Every row gives one point. Each table stands for the endless flat space through its points: a line for two points, a plane for three, and so on. Write the one point that lies in both, or say that there is none.

First (2 x 3):
| +0.04 | +0.36 | -0.06 |
| +0.28 | +0.30 | +0.09 |
Second (2 x 3):
| +0.20 | +0.20 | -0.02 |
| +0.20 | +0.44 | +0.10 |
They share: | +0.20 | +0.32 | +0.04 |

First (3 x 4):
| -0.41 | +0.38 | +0.17 | +0.31 |
| -0.39 | +0.47 | +0.25 | +0.32 |
| -0.19 | +0.29 | +0.21 | +0.36 |
Second (2 x 4):
| -0.37 | +0.47 | -0.06 | +0.42 |
| -0.25 | +0.11 | +0.36 | +0.24 |
They share: | -0.31 | +0.29 | +0.15 | +0.33 |

First (5 x 6):
| -0.15 | +0.15 | -0.21 | -0.48 | -0.21 | +0.38 |
| -0.02 | +0.06 | -0.13 | -0.29 | -0.10 | +0.24 |
| -0.18 | +0.26 | -0.02 | -0.07 | -0.21 | +0.31 |
| -0.07 | +0.33 | -0.02 | -0.10 | -0.02 | +0.40 |
| -0.03 | +0.13 | +0.04 | +0.07 | +0.07 | +0.17 |
Second (2 x 6):
| -0.14 | +0.06 | +0.03 | -0.20 | -0.25 | +0.36 |
| -0.11 | +0.08 | -0.02 | -0.18 | -0.18 | +0.29 |
They share: | -0.08 | +0.10 | -0.07 | -0.16 | -0.11 | +0.22 |

First (2 x 8):
| +0.22 | +0.12 | +0.17 | +0.11 | -0.34 | -0.27 | +0.12 | +0.13 |
| -0.23 | +0.37 | +0.02 | -0.34 | -0.14 | -0.37 | +0.42 | +0.13 |
Second (6 x 8):
| +0.14 | -0.04 | -0.11 | +0.26 | -0.24 | -0.25 | +0.59 | +0.18 |
| +0.37 | -0.01 | -0.34 | +0.20 | -0.41 | -0.51 | +0.44 | +0.17 |
| +0.21 | +0.16 | +0.08 | +0.07 | -0.29 | -0.60 | +0.26 | +0.17 |
| +0.05 | -0.17 | -0.20 | +0.30 | -0.39 | -0.63 | +0.36 | +0.17 |
| +0.26 | +0.43 | +0.06 | -0.20 | -0.19 | -0.49 | +0.33 | +0.36 |
| +0.32 | +0.29 | +0.06 | +0.16 | +0.01 | -0.57 | +0.67 | +0.58 |
They share: no point

First (3 x 9):
| -0.15 | -0.09 | -0.26 | -0.11 | -0.41 | -0.07 | +0.32 | +0.17 | +0.02 |
| -0.15 | -0.13 | -0.26 | -0.10 | -0.33 | -0.04 | +0.38 | +0.15 | +0.01 |
| -0.30 | -0.34 | -0.21 | -0.21 | -0.41 | +0.18 | -0.13 | +0.12 | +0.07 |
Second (3 x 9):
| -0.07 | -0.33 | -0.23 | +0.19 | -0.27 | +0.10 | +0.46 | -0.26 | -0.06 |
| -0.37 | -0.21 | -0.29 | -0.47 | -0.33 | +0.04 | -0.20 | +0.52 | +0.12 |
| -0.26 | -0.30 | -0.28 | -0.34 | -0.31 | +0.11 | -0.01 | +0.32 | +0.05 |
They share: no point

First (4 x 11):
| +0.24 | +0.06 | -0.01 | -0.18 | -0.32 | -0.08 | -0.22 | -0.05 | +0.24 | -0.12 | +0.06 |
| +0.09 | -0.08 | +0.06 | -0.01 | -0.29 | +0.27 | -0.13 | -0.31 | -0.19 | -0.34 | -0.02 |
| +0.08 | +0.01 | -0.05 | -0.23 | -0.32 | -0.11 | +0.04 | -0.16 | +0.18 | -0.11 | +0.02 |
| +0.35 | +0.03 | -0.02 | -0.17 | -0.35 | -0.07 | -0.35 | -0.01 | +0.27 | -0.09 | +0.06 |
Second (7 x 11):
| +0.07 | +0.24 | +0.28 | -0.28 | +0.08 | -0.55 | -0.09 | -0.13 | +0.64 | -0.45 | +0.44 |
| +0.54 | +0.16 | -0.06 | -0.16 | -0.09 | +0.07 | -0.56 | +0.00 | +0.03 | -0.23 | -0.15 |
| +0.39 | -0.09 | +0.34 | -0.25 | +0.14 | +0.37 | -0.83 | -0.17 | -0.07 | +0.02 | -0.10 |
| +0.05 | +0.19 | -0.24 | -0.08 | -0.65 | -0.13 | -0.36 | +0.34 | +0.01 | -0.29 | -0.33 |
| +0.19 | -0.03 | +0.12 | -0.14 | -0.19 | +0.19 | +0.02 | -0.27 | +0.29 | +0.20 | +0.61 |
| +0.02 | +0.30 | +0.29 | +0.08 | -0.30 | -0.10 | -0.23 | -0.14 | +0.31 | -0.33 | -0.41 |
| +0.17 | +0.32 | -0.04 | +0.22 | -0.46 | -0.16 | -0.12 | -0.06 | +0.26 | -0.33 | -0.47 |
They share: | +0.18 | +0.17 | +0.05 | -0.15 | -0.26 | -0.07 | -0.22 | -0.02 | +0.24 | -0.19 | +0.10 |
